Each point is reached from the start by the listed moves, each made once or not at all, plus a little noise. Is the number of moves made odd or even? Then give how often each move was made.

Moves:
(1): [0.08 0.40 0.34 0.53 0.30 0.45]
(2): [ 0.45  0.02  0.04  0.10 -0.09  0.16]
(3): [-0.09  0.14  0.39  0.27 -0.29  0.15]
Start: [-0.39 -0.21 -0.25  0.24  0.19 -0.23]
Points:
[0.12 0.21 0.10 0.80 0.45 0.39] => even (1, 1, 0)
[-0.51 -0.01  0.17  0.58 -0.13 -0.13] => odd (0, 0, 1)
[-0.04 -0.09  0.18  0.59 -0.20  0.06] => even (0, 1, 1)

Moves:
(1): [-0.02 -0.09 -0.13  0.18 -0.15 -0.07  0.12]
(2): [-0.70  0.43 -0.25 -0.17 -0.25 -0.04 -0.71]
(3): [ 0.62  0.13 -0.04 -0.40 -0.26  0.07  0.26]
(4): [-0.08 -0.04  0.01  0.31 -0.11 -0.05 -0.20]
(5): [ 0.10 -0.45  0.07  0.03  0.05  0.08  0.12]
(6): [-0.46  0.21  0.10  0.01 -0.23 -0.23 -0.35]
Start: [-0.18 -0.40  0.25  0.03  0.06 -0.04  0.17]
Points:
[-0.27 -0.46  0.27  0.36 -0.03 -0.09 -0.03] => odd (0, 0, 0, 1, 0, 0)
[-0.80 -0.52 -0.06  0.08 -0.27 -0.08 -0.29] => odd (1, 1, 0, 0, 1, 0)
[-0.71 -0.21  0.05  0.01 -0.91 -0.28 -0.60] => even (1, 1, 1, 1, 1, 1)

Moves:
(1): [ 0.08 -0.05 -0.05  0.05 -0.42  0.07 -0.18  0.13 -0.16 -0.34  0.08  0.08
  0.45 -0.22]
(2): [ 0.14  0.23 -0.19  0.22 -0.10  0.09  0.45 -0.17 -0.31  0.01  0.17 -0.16
  0.36 -0.08]
(3): [-0.35 -0.04  0.14  0.32  0.13 -0.06 -0.45 -0.13 -0.10 -0.12 -0.51 -0.23
  0.01 -0.21]
(4): [-0.52  0.00 -0.50  0.15 -0.09  0.10 -0.19 -0.30  0.02  0.04 -0.36  0.12
 -0.46  0.09]
(5): [ 0.05  0.08 -0.29  0.07  0.21 -0.11  0.00  0.00  0.18 -0.03 -0.23 -0.05
 -0.11  0.32]
(6): [ 0.15  0.07  0.19 -0.02 -0.18 -0.20  0.06 -0.19 -0.02 -0.23  0.01  0.08
  0.13 -0.14]
(7): [-0.01 -0.16  0.27  0.34 -0.17 -0.28 -0.35  0.13 -0.01  0.04  0.09  0.15
  0.04 -0.10]
(8): [-0.05 -0.08 -0.11  0.04 -0.03  0.15  0.07 -0.37 -0.19  0.08 -0.05 -0.14
  0.32  0.10]
(9): [ 0.07 -0.22 -0.39  0.13 -0.05 -0.15  0.10  0.02  0.11 -0.01  0.11 -0.27
  0.05 -0.25]
(10): [-0.06  0.00  0.36  0.12 -0.07 -0.23 -0.32 -0.07  0.26 -0.39  0.28  0.15
 -0.15  0.26]
(11): [-0.09 -0.05  0.02  0.04 -0.19 -0.22  0.09  0.07 -0.10 -0.13  0.22 -0.12
  0.19 -0.18]
Start: [ 0.04  0.37 -0.05 -0.16 -0.09  0.30  0.00  0.17 -0.17  0.36 -0.19  0.06
 -0.21 -0.08]
Points:
[ 0.20  0.33 -1.04  0.32 -0.22  0.06  0.70 -0.30 -0.46  0.35  0.04 -0.67
  0.58 -0.20] => odd (0, 1, 0, 0, 1, 0, 0, 1, 1, 0, 1)
[ 0.24  0.39 -0.26  0.55 -0.77 -0.15 -0.01  0.31 -0.55 -0.08  0.14 -0.08
  0.72 -0.38] => odd (1, 1, 0, 0, 1, 0, 1, 0, 0, 0, 1)
[ 0.00  0.11  0.42  0.42 -0.78  0.01 -0.75 -0.04 -0.27 -0.30  0.23  0.27
  0.47 -0.05] => even (1, 0, 0, 0, 0, 0, 1, 1, 0, 1, 0)
[-0.54  0.41 -0.66  1.02 -0.54  0.09 -0.75 -0.19 -0.51 -0.08 -0.96 -0.03
  0.04 -0.28] => even (1, 1, 1, 1, 1, 0, 1, 0, 0, 0, 0)
[-0.39 -0.02 -0.22  0.65 -0.69 -0.27 -0.63 -0.62 -0.02 -0.11 -0.10  0.15
 -0.25 -0.13] => even (0, 0, 0, 1, 0, 1, 1, 1, 1, 1, 0)
[-0.56  0.59 -0.92  0.61 -0.37  0.36 -0.35 -0.26 -0.55 -0.11 -1.05 -0.17
  0.06 -0.21] => odd (1, 1, 1, 1, 1, 0, 0, 0, 0, 0, 0)
